Every row gives one point. Each copy is the shape, with its points in the same order, turned, moved and blurred by noise. Some copies are also mirrored. Which?
In the rows, zero is written as 128.

Shape (8 x 3)
[[110  76  81]
 [ 95 166 143]
 [132  84  87]
 [ 99 207 151]
 [ 62 124 132]
 [126 111  65]
 [167 172  86]
 [180 172 135]]
Copy 1 (8 x 3)
[[ 55  90  97]
 [101 171 157]
 [ 76  97  85]
 [109 210 162]
 [ 64 128 173]
 [ 57 125  77]
 [105 188  68]
 [151 181  89]]
Copy 1 is: only turned
Copy 2 (8 x 3)
[[ 90 108  87]
 [174 123 164]
 [100 127  81]
 [213 127 168]
 [120  90 158]
 [124 104  72]
 [192 158  78]
 [184 187 115]]
Copy 2 is: mirrored
Copy 3 (8 x 3)
[[ 84 104 167]
 [115 125  64]
 [101 122 167]
 [122 149  31]
 [ 91  84  87]
 [ 78 144 160]
 [116 201 117]
 [163 185 104]]
Copy 3 is: mirrored
Copy 4 (8 x 3)
[[140  81 108]
 [ 96 147 185]
 [156 102 110]
 [ 97 169 219]
 [ 77 105 156]
 [166  91 142]
 [189 147 185]
 [168 196 172]]
Copy 4 is: mirrored

Shape (11 x 6)
[[174 134  47  96 185 179]
 [ 54 147 129 119 104 124]
 [103  85 153 172 174 157]
 [164 101  84 191 144 127]
 [ 78 144  83 206  82 148]
 [148 112  80 171  91  93]
 [ 52  62  98 124 135 134]
 [134  57 184 199 110 154]
 [102 117 114  57 158 187]
 [160 116 124 184  86  95]
 [114  69 179 115 103 148]]
Copy 1 (11 x 6)
[[192 144  69  60 172 146]
 [107 169  89 171  69 159]
 [179  89 103 191 129 178]
 [157  94  73 156 171  96]
 [103 147  20 207 129 129]
 [102 107  75 152 140  77]
 [142  88  62 147  53 168]
 [111  50 117 214 157 171]
 [156 146  98  84 104 212]
 [ 92 106 106 178 160  88]
 [ 96  82 137 156 112 193]]
Copy 1 is: mirrored
Copy 2 (11 x 6)
[[141 133  74  95 206 215]
 [ 90  48 122 147 142 102]
 [ 77 136 146 191 146 149]
 [127 165  65 149 137 140]
 [114  54  50 170  89 114]
 [131 132  64 112 103 101]
 [ 26  97 121 122 142 119]
 [ 97 164 153 189  66 128]
 [ 88  88 152 113 197 195]
 [160 132  88 137 103  88]
 [103 126 202 138  95 127]]
Copy 2 is: mirrored

Shape (14 x 9)
[[ 52  77 132 140 131 162 177 170 196]
 [137 171 161 194 136 194 125 196 170]
 [147 111 158 161 173 149 164 161 116]
 [ 66 100 105  95 149  85 142 205 160]
 [138 164  97 152 143 175 125 144 118]
 [ 82 102 183 183 178 100 135 142 160]
 [137 100 148 120 168 172 123 158 156]
 [109  74 122 193 124  73 223 206 173]
 [ 79 117 134  58 128  94 165  70 132]
 [134 125 161  46  59 103 118  81  84]
 [ 85 123 161  52  43  76 153  87 161]
 [182 122 143 129 130 155  98 118 155]
 [158 108  99 200 122 122 121 139 143]
 [ 82  98 140  66  23 127 107  95  84]]
Copy 1 (14 x 9)
[[ 40  95  60  98 122 125 160 187 183]
 [128 138 120 146 147 194 133 227 203]
 [136 126  88 128 168 140 166 179 118]
 [ 42 146  94 109 121  53 120 213 125]
 [150 158 102 115 119 171 103 179 123]
 [ 66  98  89 169 191 115 145 165 151]
 [125 115 130  83 159 127 140 177 150]
 [ 93  97  19 172 130  65 182 229 138]
 [ 86 121 114 120  86  68 140  74 107]
 [142  94 200 136  40  88 132 102  91]
 [ 92  88 152 151  23  45 141  99 153]
 [179 104 146 115 144 127 105 167 148]
 [165  95  75 156 141 129  86 197 126]
 [102  55 166 126   9 110 118 122  87]]
Copy 1 is: only turned
Copy 2 (14 x 9)
[[145  31 166 197 153 147 175 183 177]
 [127 150 187 196 159 185 161 228 131]
 [148 116 179 194 159 161 159 152  73]
 [129  39 122 111 146  99 152 195 116]
 [110 156 102 178 153 181 150 165 114]
 [118  91 205 206 176  81 126 157 119]
 [146 105 164 163 142 182 120 152 124]
 [187  62 175 197 141  70 240 181 115]
 [ 92  88 113 132 164 103 143  68 168]
 [ 71 135 119 107  58 121 137  56 141]
 [ 88  95 137  96  91  83 157  77 207]
 [157 177 158 171 133 167 113 139 141]
 [162 154 118 216 119 118 148 178 116]
 [ 45 109 100 145  26 137 142  84 166]]
Copy 2 is: only turned

Shape (18 x 12)
[[105 167 136 131 159  26 169 131  34 131 143 172]
 [152 141 184 121 107 116  76 185 156 122  90 146]
 [165 127 174 102  57 133 105 104  93  87  99  98]
 [152 167 140 107  75 166 101  87 156 122 103  39]
 [166 120 134 150  33 207  96 140 141 105  78 115]
 [117 114 189 116  36 162 169 132 142 154  93  88]
 [148 110 156 103  80 212  96 126 178 103 100 145]
 [ 90 158 128 132 127  88 107 112  44 166 111 142]
 [124 186 124 153 185  87 181 178  44 168 132 118]
 [182 125 200 148  61 167 104  59 147 158 152 109]
 [115 132  88 179 132  86 172 122  73 181 123 152]
 [ 65 185 132 125 167  70 149 144  92  88 171 142]
 [178 146 101  98  90  96 152 150 156 140  92 158]
 [ 98 120 107  83 143  76 131 144  59 190 164 135]
 [ 80 160 138 138 174  37 123 127  91 169  98 149]
 [155 127 120 151  68 102 101 198 131 140 142 125]
 [180  65 136 128 132 140 132 162 138 117  91 102]
 [129  81 113 160  92 101 134 148 153 118 102  95]]
Copy 1 (18 x 12)
[[ 81 157 158  57  62  45 154 125  87 123 133 208]
 [133 148  76 128 172 123 135 164 128 198 121 148]
 [163 126 104 159 121 147 119  91  52 180 150 140]
 [130 163 107 210 132 148 118  47 104 176 127  86]
 [170 142  92 219 119 204  92 141 116 176 134 142]
 [131 107 162 187  97 176 154 130  98 209 103  99]
 [159 114 105 171 160 210 117 110 160 181 147 140]
 [ 76 157 147 105  82  89  88 102  90 157  94 198]
 [101 221 191  88  77  54 135 150 117 116 103 156]
 [155 126 157 226 137 129 128  70 120 237 164 167]
 [107 159 168 141  39  72 127 130 141 129  88 205]
 [ 41 147 147  83 110  73 149 120 118  92 166 157]
 [157 157  76 124  67 125 171 121 161 174 119 148]
 [102 126 165  66  64  54  85 102 142 160 106 150]
 [ 58 156 133  86 109  55 146 113 119 144  66 197]
 [138 139  89 162  93  84 102 181 142 176 139 130]
 [209 122 122 151 139 117 132 134 139 135  96 131]
 [143  99 102 189 104 101 140 143 133 127  92 133]]
Copy 1 is: mirrored
Copy 2 (18 x 12)
[[114 161 176 148 190   7 132 119  96 145 108 198]
 [183 118 154 143 132 171  90 172 151 137 107 156]
 [168 134 229  98  95 151 143 131 121 123 110 108]
 [136 171 165 107  63 174 123 102 132 109  86  57]
 [165 118 156  85  45 207 147 153 102 125 155 114]
 [120 123 166  82  83 178 193 160 153 172  69 116]
 [158 114 137  85 119 230 139 139 152 115 159 111]
 [ 98 126 179 147 143  81 116  95  70 167 107 160]
 [130 189 106 137 173  31 127 144  66 176  91 149]
 [161 161 194 136  83 185 166  89 180 188 152  83]
 [117 141 109 142 119  56 169  92  76 177 124 186]
 [ 78 164 144 147 192  40 124 148 130  99 124 142]
 [176 154 124  78 104 137 121 105 139 115 103 199]
 [101 111 139  91 170  47  98  85 114 183  99 146]
 [108 130 140 187 183  67 114 101  99 146  70 182]
 [163 112 126 110  68 101  96 162 147 157 129 157]
 [219  98 108  92 123 133 158 133 116 129 109 103]
 [163  87 112 131  82 108 164 135 138 117 105 123]]
Copy 2 is: only turned
